Each point is reached from the start by the listed moves, each made once or not at all, plus a little noise. Say if it took an odd or an even number of moves. Then give how often each move was made.
In the rows, zero is written as 128.

Moves:
(1): [ 91 172]
(2): [66 86]
Start: [131 126]
Points:
[134 126] => even (0, 0)
[ 94 169] => odd (1, 0)

Moves:
(1): [142 144 109 106 111 140  94 142 144 146  84 117 116]
(2): [108 146 133 117 166  95 137 138 136 138 109 125 110]
(3): [117 118 159 136 117 158 122 120 151 151 104  86 131]
(4): [113 126 142 132 144 135  97 147 123 109 172 147 132]
(5): [129 111 135 112 138 118 108 142 150 109 128 115 152]
(6): [137 110 132 113 106 152 131 113 162 160 184 182 172]
(7): [122 115 101 127 138 122 142 155 127 123 121 131 120]
(8): [109 119 121 102 115 143 137 140 136 114 125 123 123]
(9): [ 88 118 128 127 112 151 129 121 123 105  97 147 155]
(10): [117 127 116 152 101 131 130 105 102 141 135 100 127]
(11): [116 124 134 118 103 132 126 137 175 109 126 114 128]
Start: [143 106 150 123  97 151 138 142 107 117 149 123 134]
Points:
[ 39  90 185  51  75 202  63 203 224  68  72  73 153] => even (1, 1, 1, 1, 1, 0, 0, 1, 1, 0, 1)
[  7  59 167  92  77 184 121 193 172  61 114  59 160] => odd (0, 1, 1, 1, 1, 0, 1, 1, 1, 1, 1)
[ 56  68 131  60  71 179 167 179 200  98 144 179 169] => even (0, 1, 0, 0, 0, 1, 1, 1, 1, 0, 1)
[137  89 100 103  15 184 118 154 179 152 164 124 159] => odd (1, 0, 0, 0, 0, 1, 1, 0, 0, 1, 1)
[135  80 148  82  64 190 150 141 149 137 207 176 172] => even (0, 0, 0, 0, 0, 1, 0, 1, 0, 0, 0)

Moves:
(1): [153 117 121 133 127 129 126 134 131 115 131 119 132 122 111 135 120 132
 141 121 122 120 118 117 114 126 129]
(2): [120 140 124 141 129 113 111 131 125 125 133 139 110 111 150 124 140 118
 123 128 151 130 121 141 131 118 103]
(3): [136 131 125 133 132 128 132 126 122 126 125 124 130 130 131 120 127 136
 134 124 129 132 136 129 134 136 128]
(4): [117 117 133 111 123 129 121 132 126 125 141 136 171 126 131 130 130 131
  94 138 129 117 123 107 127 118 121]
(5): [140 123 115 117 122 137 127 119 141 133 131 133 127 134 128 132 121 134
 125 116 131 129 131 133 134 137 131]
(6): [123 122 127 120 128 135 127 120 127 138 124 131 129 124 117 126 114 122
 129 127 126 134 129 136 133 137 127]
(7): [126 122 105 125 107 127 113 101 113 129 126 140 131 136 132 125 105 152
 141 138 128 115 127 132 128 108 145]
(8): [135 139 134 125 130 116 152 130 126 115 133 137 121 138 130 127 139 103
 112 144 138 144 130 141 124 124 138]
(9): [128 116 133 131 111 121 123 145 128 121 130 133 139 112 132 128 134 127
 116 120 130 132 126 127 127 108 117]
(10): [140 141 131 129 133 112 135 127 127 146 131 122 131 133 120 120 125 131
 132 123 121 136 128 131 121 138 143]
(11): [115 134 137 136 145 128 110 142 136 118 129 125 134 116 120 141 124 131
 134 126 132 129 125 122 116 105 120]
(12): [137 128 131 115 128 120 125 128 126 131 125 134 129 136 129 131 133 139
 115 122 135 141 115 127 117 133 119]
(13): [128 129 119 115 115 144 139  93 115 144 118 148 130 140 130 127 119 145
 141 121 116 102 144 125 141 131 131]
(14): [121 145 139 140 121 130 120 113 118 124 131 122 130 145 125 135 128 125
 137 123 133 125 124 133 127 126 127]
(15): [129 119 108 121 125 125 137 131 121 146 130 139 133 130 128 126 118 135
 105 133 123 133 126 142 128 123 119]
(16): [137 128 137 140 151 106 133 125 147 121 122 125 106 122 109 132 140 130
 117 119 148 127 136 143 124 155 141]
(17): [117 123 124 120 138 124 120 119 125 131 112 115 115 137 134 122 139 113
 131 132 124 124 145 148 134 130 133]
(18): [136 147 145 122 123 127 130 162 138 127 112 113 146 126 114 145 112 117
 113 108 134 145 110 108 123 124 129]
(19): [147 117 114 144 119 153  88 122 112 108 124 134 109  98 127 151 142 126
 150 142 120 114 135 130 130 115 141]
(20): [114 141 152 135 125 111 128 110 146 131 110 130 140 132 133 137 126 122
 114 135 129 136 116 144 130 119 127]
(21): [131 122 127 125 118 132 131 126 123 122 135 121 121 105 132 133 135 130
 124 128 129 123 132 122 124 119 124]
(22): [142 115 121 106 135 113 130 134 126 142 135 123 110 133 122 123 136 137
 115 142 133 130 144 128 133 145 111]
(23): [145 127 138 102 112 143 139 146 117 155 131 131 156 130 140 107 102 145
 111 127 136 116 118 139 125 134 102]
(24): [128 122 124 102 125 133 124 126 119 119 136 128 121 128 123 127 125 132
 121 133 118 122 116 131 140 118 123]
Start: [131 142 112 159 120 133 132 127 126 119 133 136 122 129 121 141 133 153
 111 107 129 120 161 110 117 143 130]
Points:
[162 146 112 183 122  76  43 112 103  63 136 153 116 101 107 176 167 146
  89 119 173 109 147 145  75  84 144] => odd (1, 1, 0, 1, 0, 0, 1, 1, 1, 1, 1, 1, 0, 1, 0, 1, 1, 0, 1, 0, 0, 0, 0, 0)
[189  79  77  93 100 120  82 137  99 148 140 162 115  65 138 134 152 186
   7 112 182 111 187 169 129 160  53] => even (0, 1, 1, 1, 1, 1, 0, 0, 1, 0, 0, 1, 0, 0, 1, 1, 1, 0, 1, 0, 1, 1, 1, 0)
[148 127 116 100  51 160  70  92 112 142 107 181 203 108  91 187  51 209
  38  92 143  76 127 143 131  80 112] => odd (0, 0, 0, 1, 1, 1, 1, 0, 1, 0, 1, 0, 1, 1, 1, 1, 0, 1, 1, 1, 0, 0, 1, 1)
[154 119  93  89  60 177  62  81  61 136 128 181 152 119 155 138 121 180
  74  96 144  72 158 153 154 119  72] => odd (0, 1, 1, 1, 1, 1, 0, 0, 1, 0, 0, 1, 1, 1, 0, 0, 1, 0, 1, 0, 0, 0, 1, 1)
[151 144 104 123 112  97 138  68 102 169 115 137 164 178 106 137 121 181
  77 118 110  94 183 134 126 153 122] => even (1, 0, 1, 1, 0, 0, 0, 0, 0, 1, 0, 0, 1, 1, 1, 0, 1, 0, 0, 1, 0, 1, 0, 0)
[227 142 128  57  98 129 180 125 117 145 136 148 180 133  74 140  80 190
  26  64 149 115 135 104 109 181 126] => even (1, 0, 1, 1, 1, 1, 0, 1, 0, 1, 0, 1, 1, 0, 0, 1, 0, 1, 0, 0, 1, 0, 1, 1)
[154 126  73  77  76 135 129  71  62 199 119 166 131 193 138 112  88 223
  85 120 132  83 182 158 126 148  92] => even (0, 0, 0, 0, 0, 0, 1, 0, 0, 0, 0, 1, 1, 1, 1, 0, 1, 0, 0, 0, 0, 1, 1, 0)

Moves:
(1): [133 113 124 123 142 138 141 117 105 140 156 127 117 140 115 123 134 101
 117 121 100 106 154 122]
(2): [131 127 131 140 128 118 117 124 126 111 141 118 132 142 119 135 136 132
 124 120 126 139 118 110]
(3): [127 133 138 146 102 116 126 116 133 118 148 137 105 138 136 126 131 130
 130 100 131 128 107 142]
(4): [117 141 140 147 124 131 118 146 170 146 112 142 112 114 130 137 116 135
 142 128 141 118 121 115]
(5): [126 106 129 126 134 109 122 104 145 113 116 128 128 105 134 149 133 127
 125 110 113 129 120 137]
(6): [118 135 139 127 134 122 116 116 121 136 121 147 114 114 123 128 145 123
 137 107 138 123 122 134]
(7): [109 137 131 125 141 129 113 151 142 126 130 125 144 109 145 133 103 136
 114 133 133 126 112 124]
(8): [137 117 139 112 139 131 120 130 135 135 131 136 137 129 128 136 119 134
 120 142 142 149 130 134]
(9): [111 112 105 143 116  97 135 122 130 138 118 113 130 133 117 132 110 111
 136  92 133 121 119 124]
(10): [119 132 120 121 120 140 130 115 116 127 154 125 116 154 143 129 132 126
 141 129 125 140 137 126]
(11): [142 129 158 123 146 118  97 112 137 130 128 121 126 123 147 110 150 122
 124 145 151 119 121 135]
(12): [130 137 104 134 120 115 125 138 129 138 122 140 141 133 118 120 121 125
 127 134 117 104 130 132]
(13): [117 129 131 122 119 123 128 126 129 122 141 123 139 145 110 135 117 130
 120 128 127 113 118 132]
(14): [131 122 127 126 136 130 135 107 152 146 106 144 124  96 133 100 113 157
 139 123 147 139 133 141]
(15): [138 130 119 130 126 142 122 130 123 136 121 106 114 126 123 133 121 144
 132 134 138 144 155 145]
(16): [147 128 131 126 130 133 135 116 129 136 121 113 121 142 121 137 124 117
 141 112 124 132 121 126]
(17): [137 130 134 110 131 102 127 131 108 117 129 125 130 175 117 102 136 135
 148 118 111 108 124 131]
(18): [127 134 146 124 145 113 139 122 137 140 140 115 145 136 132 148 140 139
 120 108 126 129 123 129]
(19): [117 134 124 163 134 132 127 147 114 112 151 129 114 158 127 142 114 128
 128 142 119 134 119 135]
(20): [125 136 115 131 119 126 117 135 137 128 152 125 128 142 102 119 138 125
 152 136 137 139 123 149]
(21): [145 125 136 102 133 126 105 130 114 150 157 122 113 127 134 111 151 130
 128 159 124 117 100 118]
(22): [122 130 105 126 127 136 125 140 136 155 117 120 121 148 124 125 148 127
 116 122 111 114 121 143]
(23): [123 155  96 114 129 115 148 140 134 130 108 134 124 140 114 118 113 124
 127 140 141 135 125 129]
(24): [147 111  99  99 145 156 135 131 128 127 150 130 146 141 131 133 114 143
 128 133 157 113 130 137]
Start: [139 128 149 126 120 112 124 155 135 142 117 133 117 109 131 139 106 122
 127 114 129 141 128 123]
Points:
[126 141 100 109 124  14  95 121 145 182 100 102  81 186  86 120 100  85
 129  20 105  53  89 187] => even (1, 0, 1, 0, 1, 1, 1, 0, 1, 0, 1, 1, 1, 0, 1, 1, 1, 0, 0, 0, 0, 1, 1, 0)
[131 175 141 112 137  42 101 171 210 141 123  79 127 176  71 179  73 160
 163  70 141 148  83 143] => odd (0, 1, 0, 1, 1, 0, 1, 0, 0, 0, 0, 0, 1, 0, 1, 1, 1, 1, 0, 1, 0, 0, 1, 0)
[ 80 177  94 131 143  50  82 213 225 249 128 157 111 141  78 132  59 157
 145 115 175 111  31 169] => even (0, 0, 0, 1, 0, 1, 1, 1, 1, 0, 0, 1, 1, 1, 0, 0, 0, 1, 1, 1, 1, 1, 1, 0)
[ 79 156 112 145 144  68 126 181 156 181 104 135  71 153  75 116  20 139
 158  73 151 105 124 146] => odd (1, 0, 0, 1, 0, 1, 1, 0, 1, 0, 0, 0, 1, 1, 1, 0, 1, 0, 1, 0, 0, 0, 1, 0)

Moves:
(1): [ 96 134 154 140 133 141 137 142 109 144 139 151  83 125 133 119 118 114
 117 138 116  95 177 165 125 112 110]
(2): [147 125 145 122 155 146 107 127 156 112 155 143 146 117 128 123 123 112
 125 135 141 131 124 133 136 154 131]
(3): [112 131 119 121 129 118 139 134 121 121 125 120 115 145 118 103 147 113
 115 131 130 129 146 134 104 134 117]
(4): [130 135 126 108 132 110 132 127 153 103 153 124 107 122 157 140 135 125
 116 127 115 131 125 125 134 116 121]
(5): [144 130 111 140 145 149 115 116 121 105 126 130 115 120 138 116 138 116
 121 141 139 147 107 131 135 129 115]
(6): [130 124 127 138 121 117 133 134  94 125 128 124 129 109 131 115 103 153
 143 145 113 128 109 134 114 105 147]
(7): [148 136 138 123 115 126 132 141 117 161 118 134 135 109 112 124 109 122
 126 133 132 129 127 125 131 116 129]
(8): [120 128 141 135 128 132 114 132 123 138 119 143 127 127 134 129 116 125
 114 144 124 138 130 148 116 116 129]
(9): [135 105 124 123 135 122 118 135 128 118 135 140 119 148 130 130 118 115
 102 152 145 144 130 122 136 114 122]
(10): [156 131 110 118 118 124 126 125 148 112 131 121 141 116 117 131 131 121
 126 130 107 120 109 106 142 138 128]
(11): [144 121 116 131 142 152 145 126 107 136 155 125 137 109 121 124 130 131
 142 142 110 130 123 136 129 138 114]
(12): [135 121 127 125 116 112 134 129 144 140 128 125 154 133 131 128 134 122
 143 121 125 118 132 128 125 144 130]
(13): [138 118 133 131 121 137 115 130 125 129 135 133 121 111 138 126 113 128
 127 135 119 128 124 131 123 131 126]
(14): [126 121 118 131  97  98 129 117 132 124 133 108 129 125 133 117 116 131
 134 127  89 123 138 100 138 113 121]
(15): [162 103 147 132 104 100 135 134 168 143 135 141 149 134 128 127 111 141
 110 136 153 134 133 112 124  97 145]
(16): [136 139 113 125 137 131 129 122 108 135 116 127 113 107 109 133 132 147
 135 139 134 134 131 134 119 126 138]
(17): [113 141 113 144 142 133 122 132 133 131 126 125 150 137 136 135 132 129
 124 115 136 128 130 137 128 151 112]
(18): [116 123 133 124 141 121 147 117 126 119 132 135 113 150 114 127 131 117
 123 127 147 129 141 124 103 131 138]
(19): [129 115  76 123 127 128 113 126 140 123 108 133  96 137 152 117 124 140
 110 158 132 170 119  98 124 115 154]
(20): [114 133 138 123 118 114 135 126 127 126 130 105 135 124 126 144 148 118
 137 131 116 113 131 111 118 122 139]
(21): [137 122 139 119 112 123 119 129 154 118 145 144 149 135 158 138 116 122
 114 132 128 139 134 121 141 138 145]
(22): [128 147 131 133 124 129 118 116 115 143 114 112 129 127 128 133 132 137
 127 117 117 111 120 115 142 133 125]
(23): [124 112 119 123 142 134 121 123 125 109 133 136 132 130 145 119 138 121
 119 121 127 127 134 117 132 123 121]
(24): [125 136 155 141 135 116 114 133 135 116 142 127 134 146 134 140 137 106
 121  92 123 117 141 147 128 132 128]
Start: [144 118 148 138 118 118 144 143 120 106 135 104 112 150 122 129 154 132
 150 148 129 129 132 121 129 122 131]
Points:
[176 109 115 141 178 163 135 147 144 103 204 154  58 111 175 103 132  80
 116 211 134 157 153 145 115 150 101] => odd (1, 1, 0, 1, 1, 0, 1, 0, 0, 0, 1, 1, 1, 0, 0, 0, 1, 1, 1, 0, 0, 0, 0, 0)
[193 130 204 167 138  92 145 171 134 127 176 149 125 119  83 124 101 113
 120 158 152  94 174 158 100 105 157] => even (1, 1, 0, 0, 0, 1, 1, 0, 0, 1, 0, 0, 0, 0, 1, 1, 1, 1, 0, 0, 0, 0, 0, 1)
[232 102 185 135 102  52  78 140 227  51 213 135 144 173 177 121 110  43
  26 174 125 159 141  83 142 115 118] => even (0, 1, 1, 1, 1, 0, 1, 1, 1, 1, 0, 0, 1, 1, 1, 0, 1, 1, 0, 0, 1, 1, 0, 1)
[128  79 149 126  93  83 180 165  76 133 180  96  99 146 121  85 161  65
 134 193  68  84 219 105 117  85  82] => odd (1, 0, 1, 0, 0, 0, 1, 0, 1, 0, 1, 1, 0, 1, 0, 0, 0, 0, 0, 1, 0, 0, 1, 0)
[149  86 100 148 124 106 109 133 103  84 144 104 109 140 145 122 135 136
 124 172 112 143 151  91 137 110 104] => even (0, 0, 0, 0, 0, 0, 0, 0, 1, 0, 0, 0, 1, 1, 0, 1, 1, 0, 0, 0, 0, 0, 1, 0)
[249  99  72 138 109  85 132 125 157  74 189  92 103  98 152  68 107 127
  99 227  89 176  85  40 118 103 136] => odd (0, 1, 1, 1, 1, 1, 1, 0, 0, 1, 1, 0, 1, 1, 1, 0, 1, 1, 1, 0, 0, 1, 0, 0)
[162  97 187 121 122  69 161 139 170 116 150 117 140 163  85 119 172 102
 131 187 175 131 177 121  52 121 173] => even (0, 1, 1, 0, 0, 0, 0, 1, 0, 0, 0, 1, 0, 0, 1, 1, 0, 1, 0, 1, 0, 0, 0, 0)

Moves:
(1): [143 101 135 126 134 121 118 136 126 109 142 127 128 131 131 110 150 121
 117 109 130 119 129 136 130 131]
(2): [128 126 130 131 115 124 127 125 127 133 126 138 138 114 117 124 128 120
 139 141 137 127 126 120 136 130]
(3): [131 130 124 134 128 139 131 120 128 125 122 130 129 128 134 133 116 135
 132 120 122 122 121 109 116 142]
(4): [115 130 118 133 121 125 131 123 128 123 127 117 134 129 136 143 133 128
 125 131 136 123 115 141 138 131]
(5): [130 127 124 137 133 125 129 126 124 139 116 122 116 124 138 124 124 118
 124 116 126 120 126 121 137 127]
(6): [135 118 127 136 109 129 134 129 134 115 124 125 135 113 145 128 122 133
 116 118 121 137 130 136 134 115]
(7): [129 125 142 134 127 126 124 129 117 132 125 126 132 117 125 130 122 119
 132 131 138 121 118 126 134 120]
(8): [110 126 139 154 130 139 122 114 130 125 138 125 129 125 127 126 130 140
 142 116 128 132 123 132 123 133]
(9): [134 146 127 130 112 109 118 121 128 132 130 125 141 130 128 133 116 114
 142 139 137 139 122 128 162 136]
(10): [113 135 150 123 144 139 134 135 116 135 132 130 131 140 133 134 136 111
 131 100 133 115 141 131 122 129]
(11): [138 130 125 134 135 134 119 122 131 123 120 127 133 123 131 130 107 128
 131 130 140 131 128 130 116 130]
(12): [132 116 137 127 127 133 146 115 115 128 132 115 134 124 122 133 124 128
 123 127 126 120 122 135 130 128]
(13): [122 105 130 111 134 120 117 117 121 138 136 130 123 134 143 115 126 129
 126 124 133 141 112 119 133 139]
(14): [127 108 119 145 114 134 121 125 132 136 130 117 129 120 130 109 126 138
 122 140 112 126 128 130 129 137]
(15): [118 137 132 130 133 130 128 132 132 123 121 123 122 127 126 127 130 135
 130 128 129 135 135 145 144 125]
(16): [103 111 142 116 131 124 125 135 142 108 136 118 122 136 131 119 109 122
 133 127 128 144 137 135 112 130]
(17): [126 134 143 110 142 110 116 113 138 133 128 128 117 129 129 146 127 148
 127 136 129 122 147 117 139 138]
(18): [116 117 151 128 118 132 130 140 143 129 110 139 140 130 138 133 131 119
 150 125 139 149 122 149 119 119]
(19): [134 138 133 128 126 132 123 115 111 120 137 135 119 125 133 136 120 131
 130 130 119 137 127 135 121 132]
(20): [133 112 122 126 125 125 124 135 127 128 136 133 121 128 130 127 125 141
 147 121 120 127 134 140 130 126]
(21): [131 132 111 139 118 119 116 128 117 122 116 122 131 125 137 140 133 147
 160 129 132 124 137 118 127 110]
(22): [136 147 126 133 114 115 137 136 118 131 113 137 138 126 149 125 110 122
 122 134 140 126 124 140 127 122]
(23): [136 122 134 120 115 137 126 119 133 118 126 146 122 130 111 130 117 131
 126 127 137 117 121 132 127 127]
(24): [134 137 120 121 113 112 133 136 127 126 133 112 116 111 124 129 129 139
 133 101 138 123 130 127 134 131]
Start: [116 135 128 128 117 122 129 128 133 122 139 116 136 117 133 147 126 136
 160 138 136 117 153 131 132 124]
Points:
[ 91  85 149  98 112 103  89 105 140  85 141 110 125 121 176 178  80 173
 203 100 163 119 179 149 130 121] => even (0, 0, 0, 1, 0, 1, 0, 0, 0, 1, 1, 0, 1, 0, 0, 1, 1, 0, 0, 1, 1, 0, 1, 0)
[ 62  66 199 109 129 101 105 120 133  87 155  82 115 120 174 150 125 184
 249  37 161 126 181 161 127 144] => odd (1, 0, 1, 0, 0, 0, 0, 1, 0, 1, 0, 1, 1, 0, 1, 1, 1, 1, 0, 1, 1, 0, 0, 1)
[110 124 163 101  85  79 108 123 140 119 107 125 127  94 165 173  73 166
 203 118 208 124 132 189 166 127] => odd (0, 0, 0, 1, 0, 0, 1, 0, 0, 0, 1, 0, 1, 0, 1, 0, 1, 1, 0, 1, 0, 1, 1, 1)
[101 114 128 170  83  71  77 107 124  80 138  78 109  73 183 144  88 190
 227 108 162 113 179 180 156 137] => odd (1, 1, 0, 1, 1, 0, 0, 1, 0, 0, 1, 0, 0, 1, 1, 1, 1, 0, 1, 1, 1, 1, 0, 1)
[ 62  92 176 159 112 137 102  85 131 126 131 108 118 105 211 164 107 176
 198  78 120 139 149 173 153 156] => odd (0, 0, 1, 1, 1, 1, 0, 1, 0, 1, 0, 0, 1, 1, 1, 0, 1, 1, 1, 1, 0, 0, 0, 0)
[119  73 171 167  37 122 123  88 124 123 129 124 174  85 175 134  53 150
 200 124 153 138  94 170 160 133] => even (0, 0, 1, 0, 0, 1, 1, 1, 1, 0, 0, 1, 1, 1, 0, 0, 0, 1, 0, 1, 0, 1, 1, 0)
[115  91 167 134  53  83  98 122 173 105 125  97 154  59 158 151  46 155
 230 133 159 149 161 142 158 142] => even (0, 1, 1, 0, 0, 1, 1, 0, 1, 0, 1, 0, 0, 1, 0, 1, 1, 1, 0, 1, 0, 0, 0, 1)
[ 91 140 181 177  86 109  99  73 116 120 102  97 153  88 150 160  32 143
 230 130 185  92 164 131 168 139] => even (0, 1, 1, 0, 1, 0, 1, 1, 1, 1, 1, 1, 0, 1, 1, 1, 1, 0, 0, 0, 1, 1, 1, 0)

Moves:
(1): [103 128 136 131 130 135 129 126 127 127 135 131 115 123 125 131 134 132
 130 136 122 114 139 121 134]
(2): [143 125 125 128 128 110 136 110 131 118 122 118 124 134 135 135 144 103
 113 128 150 147 128 115 124]
(3): [150 121 116 133 138 134 163 134 105 116 121 114 153 129 124 131 118 138
 117 145 108 165 137 125 136]
(4): [135 126 127 130 117 128 121 146 118 125 126 147 132 132 110 135 122 125
 126 113 136 150 124 124 143]
(5): [133 118 116 135 122 122 134 129 137 124 137 122 132 128 118 133 127 132
 122 132 133 129 128 133 122]
(6): [147 128 145 124 118 133 147 138 118 134 140 135 125 143 130 120 125 143
 137 126 120 130 153 106 132]
(7): [101 129 121 130 125 117 121 124 113 142 137 117 138 130 145 128 119 142
 136 151 128 113 127 144 125]
(8): [134 132 133 138 118 113 116 149 128 130 132 152 127 124 127 130 141 145
 138 117 123 155 116 143 133]
(9): [129 127 119 130 129 148 149 112 122 133 132 111 128 132 132 122 129 130
 128 123 126 145 138 131 129]
(10): [107 129 126 116 129 139 137 117 121 135 124 135 144 129 136 109 131 145
 137 131 124 114 148 147 122]
(11): [129 120 143 135 126 139 131 140 129 130 129 121 137 129 118 117 137 121
 137 143 122 131 125 123 116]
(12): [115 130 137  99 119 134 171 107 128 134 131 124 109 136 128 119 126 115
 162 136 122  99 136 119 117]
(13): [129 125 123 142 144 134 131 127 122 121 117 115 130 123 134 142 118 138
 119 148 137 138 140 150 108]
(14): [113 127 128 153 134 153 139 152 129 130 109 107 136 126 132 140 123 159
 139 126 119 131 153 130 137]
(15): [115 118 145 121 111 131 136 117 133 144 128 141 127 122 127 125 117 120
 147 109 100 107 141  88 128]
(16): [140 124 117 133 133 133 110 136 127 102 122 121 131 120 115 136 120 146
 135 127 143 148 124 126 130]
(17): [155 115 124 118 128 116 138  97 114 135 127 134 127 119 148 121 131 103
 121 123 144 128 132 133 145]
(18): [115 125 143 110 126 131 127 126 140 123 135 123 125 136 140 136 124 123
 132 128 136 110 118 138 116]
(19): [126 135 114 110 112 117 120  92 145 150 129 156 123 139 160 106 108 118
 130 130 132 128 124 129 149]
(20): [121 113 102 137 136 121 116 114 110 124 125 146 124 142 146 114 118 150
 125 131 145 126 110 152 129]
(21): [121 135 134 123 108 114 116 119 121 157 126 148 129 129 115 110 122 167
 122 127 132 136 109 145 140]
(22): [123 130 106 140 120 139 125 128 112 123 127 133 130 114 139 136 135 149
 112 145 140 137 117 136 123]
(23): [130 125 131 141 160 151 158 152 126 140 140 131 150 121 121 139 135 151
 143 129 112 145 144 100 132]
(24): [122 148 150 142 131 114 135 135 153  99 145 117 132 121 129 125 130 101
 126 132 157 114 111 136 104]
Start: [143 111 128 101  83 103 136 144  99 141 116 141 122 129 149 123 137 122
 134 130 138 121 128 141 153]
Points:
[192  88 105 121  84  77 216  92  60 144 149 171 165 143 225  90 107 149
 167 138 161 207 149 103 185] => odd (0, 1, 1, 0, 0, 1, 1, 1, 1, 0, 0, 0, 0, 0, 1, 1, 1, 0, 1, 1, 0, 0, 1, 1)
[137  92 125  96  50 148 231 107  76 157 130 127 107 133 162 125 120 151
 166 151 120 109 184 108 116] => odd (0, 0, 0, 0, 1, 1, 0, 0, 1, 0, 0, 1, 1, 0, 1, 0, 0, 0, 0, 0, 0, 1, 0, 0)
[ 97  68  82  91  84 130 241  66  24 179  99 103 162 151 211  90  88 230
 160 196 157 120 167 249 144] => even (0, 0, 1, 0, 1, 0, 1, 0, 1, 1, 0, 1, 1, 1, 0, 0, 1, 1, 0, 1, 1, 0, 0, 0)
[ 88  91 141 109  50 124 194 131  58 177 105 120 149 141 154 135 107 181
 145 136 114 159 162 122 186] => even (1, 1, 1, 1, 0, 0, 1, 0, 1, 0, 0, 0, 0, 1, 1, 0, 0, 1, 0, 0, 1, 0, 0, 0)
